Each row is a point. To make a cloud, some directions were put in groups of two or more. Within a group, all points are equally far from the middle, so they leave a hole (a ring in 2 directions, a hollow ball in 3). The other directions are filled evenly. Then the cloud was stretched, turned, moved and blurred a little. Count the holes, and give their numbers of directions, smallest first.

Cloud (21 x 3)
[[-1.68  0.65 -0.73]
 [-0.57  0.96  2.77]
 [-1.57  0.42  1.15]
 [ 1.19  3.68  0.12]
 [ 0.04  1.88  0.54]
 [ 0.11 -0.25 -1.97]
 [ 1.17 -0.14 -1.09]
 [ 3.20  1.57 -1.25]
 [ 1.82  2.12 -1.01]
 [-1.53  2.13  0.82]
 [-1.74 -0.24  1.14]
 [-1.79  2.33 -0.48]
 [ 0.98  0.63  0.24]
 [ 0.06 -0.12 -2.70]
 [ 1.23  0.45 -2.70]
 [ 2.79  2.61 -0.39]
 [-0.38 -2.18 -0.48]
 [ 0.26 -0.58 -1.69]
 [-1.09  1.52  3.26]
 [ 3.84  1.76 -0.66]
 [ 0.40  0.48 -3.23]]
Holes: 0

Cloud (30 x 4)
[[-3.48 -2.15  1.60  1.48]
 [ 3.25  0.40  2.41 -1.67]
 [-1.70  1.24  1.11  0.67]
 [ 0.75  2.56  0.09 -0.88]
 [ 2.11  0.60  2.27 -1.80]
 [ 1.95  1.26  1.28  1.33]
 [-0.22 -1.51  1.39  0.90]
 [ 2.33  1.12  3.36  0.31]
 [-1.21 -0.15  0.71  0.59]
 [-0.67  0.95  0.99 -0.52]
 [ 0.88  1.65  2.13 -0.31]
 [ 3.26  0.46  2.09 -0.26]
 [-0.73  0.25  3.21  1.42]
 [ 0.64  1.34  1.64 -0.62]
 [ 1.33  1.28 -1.26  0.42]
 [-2.55 -2.45  1.35  1.42]
 [-2.15 -0.32  1.39 -0.45]
 [ 2.10  1.80  2.28  0.40]
 [-0.49  0.36  0.38  2.30]
 [-1.63 -0.17  0.52  1.77]
 [-1.16 -1.52 -0.33 -0.18]
 [-0.59 -1.54  2.11 -0.21]
 [-0.62  2.77  1.98  0.95]
 [ 1.39 -1.93  0.92 -0.70]
 [ 1.96 -1.58  1.35  1.54]
 [ 0.08  0.95  4.38 -0.36]
 [-1.51  3.96  1.05  0.49]
 [ 0.04  0.35  0.78 -2.19]
 [-2.62  2.52 -0.15  2.35]
 [-0.82  3.05 -0.29  2.94]]
Holes: 0

Cloud (72 x 8)
[[ 0.18 -0.74  1.48  0.36 -0.87 -3.19 -1.13  4.15]
 [-2.34 -2.23  1.23  1.33  1.20 -1.69  1.64 -0.97]
 [ 1.75 -4.71  0.63  0.85 -0.11 -2.25  1.12 -1.70]
 [-0.59 -3.68 -0.69 -2.81  1.35  1.71 -1.72 -1.84]
 [-0.55 -2.26  1.08  0.66  1.30 -0.03 -0.17 -1.38]
 [-1.84 -0.79  0.42 -1.32 -0.39  1.71  2.19  0.40]
 [-2.76  0.14 -0.07  0.22  0.33  0.11 -1.37  2.63]
 [-1.79 -0.34 -0.61  1.95 -0.03  1.04 -0.31  0.53]
 [-0.67 -0.99 -1.05 -0.77 -2.48 -0.75 -0.58  3.53]
 [-2.90 -2.48 -1.50 -0.41  0.80  0.77 -1.91 -0.73]
 [-1.67 -1.94 -1.21  3.00 -0.42  1.03  1.67 -0.55]
 [-0.93 -0.74  2.54  0.10  1.86  2.28  2.13  0.16]
 [ 1.71  2.46 -0.36  1.93 -0.60 -0.37 -0.03  1.61]
 [ 0.66 -1.27  0.28 -0.68  1.72  0.76 -3.70  2.53]
 [-4.35  1.48 -1.65  0.48 -0.20  0.24 -0.16 -0.71]
 [-0.70 -2.61 -1.66  1.95  0.89  1.61  1.11 -2.96]
 [-0.89 -0.43  0.90  2.17  1.35  0.34 -4.00 -0.11]
 [-0.64  2.08  1.04  1.88 -1.35 -1.85 -0.74  1.76]
 [ 0.53  0.81 -1.46 -0.71  0.35  1.82 -0.45  1.84]
 [ 1.14 -3.74  1.67 -0.81 -0.35 -0.54 -0.70 -0.31]
 [ 3.13 -2.45 -1.85  0.94  0.42 -1.46  0.14  0.24]
 [-1.30 -2.72 -1.41  1.62 -2.05 -0.56 -0.38 -3.02]
 [ 0.01 -2.08  3.14  0.81  0.09 -1.46 -2.51  2.08]
 [-0.36 -2.79  0.84 -1.23  2.83  1.70  0.10  1.49]
 [ 1.42 -2.49 -0.55 -0.66 -0.42 -0.95 -1.96  1.94]
 [ 0.62 -1.60  2.10 -2.17  0.26  0.14  0.28  0.69]
 [ 0.94 -4.35  0.10  0.26  1.85  2.49 -0.04 -1.07]
 [ 0.48 -3.10  0.67  1.62 -0.65 -0.38 -1.40 -0.82]
 [ 1.42  0.81  0.92  0.02  0.48  0.53  0.62 -0.19]
 [ 1.87  0.49 -1.76  0.28 -4.91 -3.04 -0.65 -1.15]
 [ 1.75 -0.56  2.94 -0.06  1.10 -0.86  0.41  1.23]
 [-0.91 -2.71 -0.37 -1.33 -0.61  3.02 -1.22 -1.31]
 [-1.53 -2.96 -0.57  0.74  0.23  2.06 -2.36 -0.68]
 [ 2.88 -1.75  0.31  0.17 -1.69 -0.43  1.37 -0.99]
 [ 1.32 -0.23  0.70 -1.24  1.13 -1.14 -1.66  2.86]
 [ 0.55 -3.53  0.84 -2.98 -0.47 -1.55 -2.52 -0.45]
 [ 0.92 -3.23 -1.06  2.02 -1.04 -1.61  1.90  0.88]
 [-1.50 -1.04 -2.22 -0.72  1.80  0.60 -0.06 -4.05]
 [-0.05 -2.02 -0.98 -0.43  0.94 -1.75 -1.27  1.97]
 [ 2.77 -1.57  0.31 -2.82  1.97  0.53 -1.46 -1.33]
 [ 0.26 -0.76 -1.76  3.09  0.37  0.63 -0.58 -4.47]
 [ 0.50  2.53  2.17  0.80  1.74 -0.26 -0.74 -1.17]
 [ 2.71 -0.13  0.67  0.79  0.51  0.39  0.34  0.19]
 [ 0.29 -0.32 -2.73 -0.92 -0.19 -1.68  1.06  0.00]
 [-2.81  0.95 -2.58 -0.63 -0.05 -0.13  0.16  1.63]
 [ 0.60 -3.25 -0.03  2.06 -0.16 -0.45 -1.32  0.24]
 [ 1.53  0.18  0.43 -0.85  3.00  0.50 -0.51  4.02]
 [ 0.19  0.82  2.75  0.64  1.39 -2.46 -0.83 -0.55]
 [ 0.47 -3.45 -0.22  1.07 -0.80 -0.87  2.08  1.11]
 [ 1.99 -2.45 -0.16  0.49  0.07 -2.27 -0.44  1.92]
 [ 1.32 -0.77 -0.70  1.74 -1.84 -2.15 -0.99  0.87]
 [ 2.49 -1.43 -3.01 -0.56  0.98 -1.60 -1.50 -0.48]
 [ 0.06 -2.69  0.22 -0.50  3.16  0.54  1.30  1.56]
 [-3.84 -1.63  1.22  1.90 -1.06 -0.02 -0.30 -0.85]
 [ 0.85 -4.69  0.88 -0.77  0.23  0.07  0.77  3.25]
 [-0.55 -3.90  2.41  0.23  1.90 -0.15  1.97  0.34]
 [ 3.05  0.50  0.46 -2.07 -1.89 -1.56  0.23  2.98]
 [-0.73 -0.07  1.90 -0.43  0.40  2.42  2.76 -1.16]
 [-1.75 -2.01 -0.47 -1.84  1.68  1.50 -0.90  0.61]
 [ 3.83 -0.78 -0.85 -1.06  0.03 -0.12 -1.66  1.51]
 [-1.00 -3.52 -0.84  0.76  0.01  0.37 -0.82 -1.92]
 [ 0.98  2.70  0.37 -1.10 -2.45 -1.32  0.78  1.45]
 [ 1.11 -1.74  2.89 -0.12  2.83 -1.64  1.96  1.64]
 [-2.41 -1.03 -0.58 -1.00 -1.21 -3.00 -0.65  1.65]
 [-1.19 -1.09  1.78  0.34 -0.44  1.53  1.59  2.62]
 [-1.35 -2.36 -0.30  0.26 -1.68 -0.24  1.54 -2.88]
 [ 1.97 -1.90 -0.44 -2.47 -2.11 -2.05 -0.55  1.76]
 [-1.78 -2.63  0.31 -1.53  0.77  2.15 -0.45  2.37]
 [ 1.32  0.24  1.53  0.77 -0.99  1.28 -2.79 -1.63]
 [-0.60 -1.31  0.17  1.00  1.78  0.78  2.45 -0.60]
 [ 3.67 -0.44  0.20  0.01 -0.92  0.02 -0.16  1.15]
 [-1.23 -2.12 -2.95  0.92  0.53  2.12 -0.15  1.18]]
Holes: 0

Cloud (106 x 9)
[[ 1.06  0.27  4.69 -1.47  0.61  0.26 -3.00  0.97 -0.95]
 [-0.59  1.64  0.70  1.33 -0.19  0.98  2.70  0.04 -0.71]
 [ 2.12  1.44  3.46 -1.43  1.06 -1.63 -0.29  3.60 -3.16]
 [-2.77 -1.60 -1.37  1.91  1.84 -3.39 -0.73  1.58 -1.09]
 [-2.25  0.74  0.98  0.67  0.40  1.69 -2.31  0.65  0.21]
 [ 0.79  2.50  1.78  0.40 -1.20  0.05 -0.16  1.81 -1.31]
 [-0.34  0.06 -1.02  1.82  1.95 -0.91 -3.46  0.03 -0.23]
 [ 0.97  0.10 -1.33  2.10 -1.65  0.92 -1.92 -0.79 -0.81]
 [ 0.71 -0.71  0.22  1.85 -2.07 -1.00  0.20  1.33 -1.73]
 [-0.45  1.80 -1.98  0.02  1.82  1.46 -2.22  1.04  0.69]
 [-1.03 -0.54  1.91 -1.11  1.06 -1.90 -0.71  3.23  0.23]
 [-0.72 -1.04  2.12  0.13  2.41  0.06  2.15  3.01  1.14]
 [ 2.16 -2.32  1.28  2.70 -0.90 -1.60 -2.28 -1.46  0.43]
 [ 2.07  0.38  0.13  3.13 -1.37 -0.76 -0.88  3.45 -1.56]
 [ 1.08 -2.80  2.51 -1.32 -1.91  2.10 -1.05  1.03 -0.18]
 [ 1.49  1.57 -0.61  1.39  0.21  1.85  1.19 -1.03  1.13]
 [-3.22  0.51 -2.52 -1.21  0.74  0.69 -0.95 -0.51  0.29]
 [ 0.94 -1.59  0.52  0.84  2.69 -0.49 -1.48 -0.84 -2.02]
 [ 0.98  1.67  1.24 -1.72  0.92 -0.65 -0.59 -0.90 -2.49]
 [ 1.09 -2.81 -2.30  0.42  2.33 -1.59 -3.78  1.98 -1.96]
 [-1.30 -2.87  1.83  1.13  0.46  2.67 -0.84  2.29  0.11]
 [ 0.61 -2.89 -2.38  1.99  1.33 -2.05 -2.68 -1.29  0.62]
 [ 0.22  1.66  2.81 -0.88 -0.89  0.02  0.21  1.24 -0.68]
 [ 0.41  0.31 -1.44 -0.77 -0.39 -1.08  0.50  3.67 -1.19]
 [ 0.35 -1.53  3.10 -1.19 -1.38  2.78 -0.46  0.97  2.44]
 [ 1.76 -0.45  2.86  1.22  1.34  2.39 -2.11  2.22  0.69]
 [ 1.40  0.38 -1.89  2.32  0.09  3.69 -1.17  0.24  0.34]
 [-0.18  0.86 -1.09 -0.44  2.28  0.42 -0.55  3.59  0.36]
 [-1.67  0.63 -2.35 -0.68  2.32  1.40 -3.37 -0.82  2.19]
 [-0.14 -0.28  0.07 -1.64  1.26  0.63 -0.54  1.08  2.24]
 [ 2.48 -0.95 -1.57  1.96  2.77  0.25 -2.24 -0.82 -2.60]
 [ 1.22 -2.17 -1.03  0.25 -1.41 -0.17  0.82 -0.27  1.73]
 [-2.87 -1.50  1.30 -1.89  0.99 -2.53  0.19  1.60 -0.96]
 [ 0.53  1.29 -1.60 -0.82  0.93  1.91 -0.90 -0.54  2.40]
 [-0.32 -1.57  0.11  0.50 -2.17  2.01 -1.64  2.48  3.27]
 [ 0.37  1.19  0.32  1.60  0.79  0.65 -3.16  3.25 -2.22]
 [-1.58 -1.00 -0.80 -1.77  0.52 -1.75 -0.44  4.11 -0.12]
 [ 0.12  1.03 -0.11 -0.27  2.09 -0.83  1.46  0.88 -0.44]
 [-1.04  1.27 -1.13 -0.72  0.39  2.91  1.45 -0.70 -0.06]
 [-0.08 -0.31 -1.97  0.55 -1.59 -0.45 -1.39  0.19 -2.26]
 [-1.16 -0.72  2.30  1.88 -0.88  1.60 -2.00  1.04  1.32]
 [ 0.75 -2.47  2.60 -1.61 -0.42 -3.36  0.38 -0.48  0.19]
 [ 0.08 -1.02 -0.01  1.03  2.87 -0.71 -0.71  0.04 -1.91]
 [ 0.44 -1.85 -1.38  0.35  0.04 -2.47  0.83  1.02  0.77]
 [-1.09 -2.64  2.39  0.58  0.45 -1.27 -1.26  0.40  1.77]
 [-1.03  0.07  1.50  1.12 -0.47 -0.64 -1.66  2.11  1.02]
 [ 1.07  0.36 -1.64  1.76  3.58  0.43 -0.38  0.60 -0.65]
 [ 2.50 -1.87 -1.05  0.36  1.35  0.12 -1.26  3.32 -0.33]
 [ 0.22 -0.83  5.24 -1.02 -0.83 -1.29 -1.79  0.95  0.49]
 [-4.04 -1.61 -1.09 -0.48 -0.07  0.63 -0.17  2.80  2.18]
 [-3.35 -0.54  1.46  0.24 -1.31  0.12  1.32  1.50  1.86]
 [ 0.60 -0.11  2.43 -3.37 -1.48 -1.62 -1.50  0.85  0.61]
 [-0.53 -1.02 -2.37  1.34  1.06 -4.61 -2.43 -0.10 -1.21]
 [ 3.55  1.22  3.88 -1.25  1.20 -1.19  0.08  2.52 -0.10]
 [-0.29  0.06  2.68 -0.62  0.55 -3.72 -3.00  0.14  0.20]
 [-3.55 -2.76  0.72  1.82 -0.44 -2.77 -2.28  2.03  0.81]
 [-0.29 -0.40 -3.24  3.13  0.35  0.69  0.24  1.50 -1.08]
 [ 1.94 -1.14  1.63 -0.14  2.04 -0.84 -0.17  3.56 -2.23]
 [ 0.99  0.91  1.58 -0.46  1.13 -0.35  0.08  1.68  0.72]
 [-0.92  2.63  0.06  0.06 -0.27  3.00  1.51  0.39 -1.24]
 [-1.09 -1.77  0.44 -0.34 -2.30 -1.70  1.27 -1.52 -0.25]
 [-0.23 -0.46  2.50 -3.49 -1.65  1.32 -1.76  0.08  1.79]
 [ 1.81 -1.82  2.44 -1.71 -1.61  0.54  0.52  0.16  0.80]
 [-0.17 -1.35  1.16  1.17 -1.45  1.01 -3.52 -0.84  3.03]
 [ 0.34  0.15 -2.03 -1.04 -1.04  3.20 -3.59 -0.31  0.10]
 [ 0.93 -0.58  0.05  1.44  1.03  0.14 -2.96 -1.50 -2.47]
 [-1.01 -2.90 -1.59 -2.34 -0.37 -0.98 -1.74  1.89  2.29]
 [-1.83  2.42  0.55 -0.87 -1.70  4.20 -0.47  2.05 -1.29]
 [-1.61 -0.56 -3.83 -0.86 -0.13 -1.03  0.46  0.62 -0.20]
 [ 1.37  2.41  1.39  1.12 -1.11  1.00  0.38 -1.43 -2.29]
 [ 2.23 -2.67  0.62 -0.69 -0.93 -1.41 -0.75 -1.51 -1.07]
 [ 1.33 -0.09 -2.18  1.43 -2.69  0.72 -1.58 -0.04  0.20]
 [ 0.86  0.28  5.15  0.57 -0.68  0.95 -2.39  1.54 -0.31]
 [ 2.26  0.06  1.97 -0.81 -2.30  2.66  1.04  1.37  0.14]
 [ 1.31  0.76 -0.01 -2.02 -0.83  1.57 -0.39  1.35  0.89]
 [-0.71 -2.27  0.01  1.21  1.14  1.24  0.16  1.64 -1.79]
 [ 0.22 -1.62 -0.46 -2.17 -0.43  1.70 -1.84  2.38 -1.26]
 [-0.36  0.00  1.35  0.39  1.19  3.28 -1.31  0.77  1.66]
 [-0.39 -0.31 -3.37  1.68  2.49  0.38  0.54 -0.61 -0.59]
 [-0.68 -1.38 -4.03 -0.93  1.18 -0.49 -0.26  0.49 -1.21]
 [-0.67 -3.61  0.56 -0.41  1.74 -0.40 -0.94  2.18  1.65]
 [-2.39 -0.37 -3.13 -0.56  1.00  0.71  0.74 -1.07 -1.09]
 [-0.73 -1.28 -0.77  0.74 -1.44 -0.70  1.86 -0.43 -0.84]
 [-3.79  1.92  1.60  0.19 -2.03  1.58  1.07 -2.36  1.98]
 [-2.78  1.97  0.21  2.35  1.07  1.90 -2.94  1.99 -0.83]
 [ 0.87  0.89  1.05 -0.88 -0.14 -1.11  2.54  2.56 -2.42]
 [ 0.81  0.92 -1.54 -0.06  0.26 -0.46 -2.10 -0.44  1.77]
 [ 1.66 -0.08  4.32 -1.67  0.45 -0.15 -2.84  1.69  0.04]
 [ 0.24  2.31  0.96  0.59 -0.37  1.60  1.13 -0.19 -0.98]
 [-2.46 -0.40  2.52  0.34 -0.02 -0.37 -1.22  1.07  1.42]
 [ 1.73 -0.23  0.30 -3.06  0.47 -0.28  1.16 -2.26  1.67]
 [ 1.61 -0.61  0.34  0.62 -0.07  2.77  3.35 -0.22  0.34]
 [ 1.40  0.02 -3.13 -1.70  1.30  2.42  1.96  0.64 -1.42]
 [-1.46  1.24  1.35  0.95  0.73  1.16 -0.97  1.87  1.10]
 [ 1.19 -1.01  0.58  0.69 -0.35 -2.39 -1.42  0.25 -4.23]
 [-0.80 -1.82 -1.27  0.31  0.54 -3.76 -0.26 -1.40  2.54]
 [-1.77 -0.85 -1.01  2.10 -3.16 -1.46 -1.98 -1.38  0.97]
 [-1.09 -0.15  2.40  0.86  0.68 -0.02  2.10  2.94 -1.29]
 [-4.38  1.31  0.72 -1.22  0.05  0.53 -0.17  1.97  2.09]
 [-1.66 -0.06  0.22  0.86  0.85 -1.92 -2.88  0.69 -3.12]
 [-3.21 -0.83  1.91 -2.12 -0.32 -1.14  0.74 -1.51  2.26]
 [-2.74 -1.29  3.71 -0.62  1.23 -0.61 -1.77  1.54  0.84]
 [-0.64 -0.39  2.53 -0.03 -2.36  1.29 -2.61  2.14 -0.45]
 [-2.56  1.56 -1.83  1.21 -0.28 -1.16 -3.20 -1.82 -0.25]
 [-0.72 -1.82  0.00 -1.31  0.42 -1.75 -2.70  1.32  0.43]
 [ 0.61  2.23  0.28  2.92  0.08  0.91  0.48  0.82 -2.23]]
Holes: 0
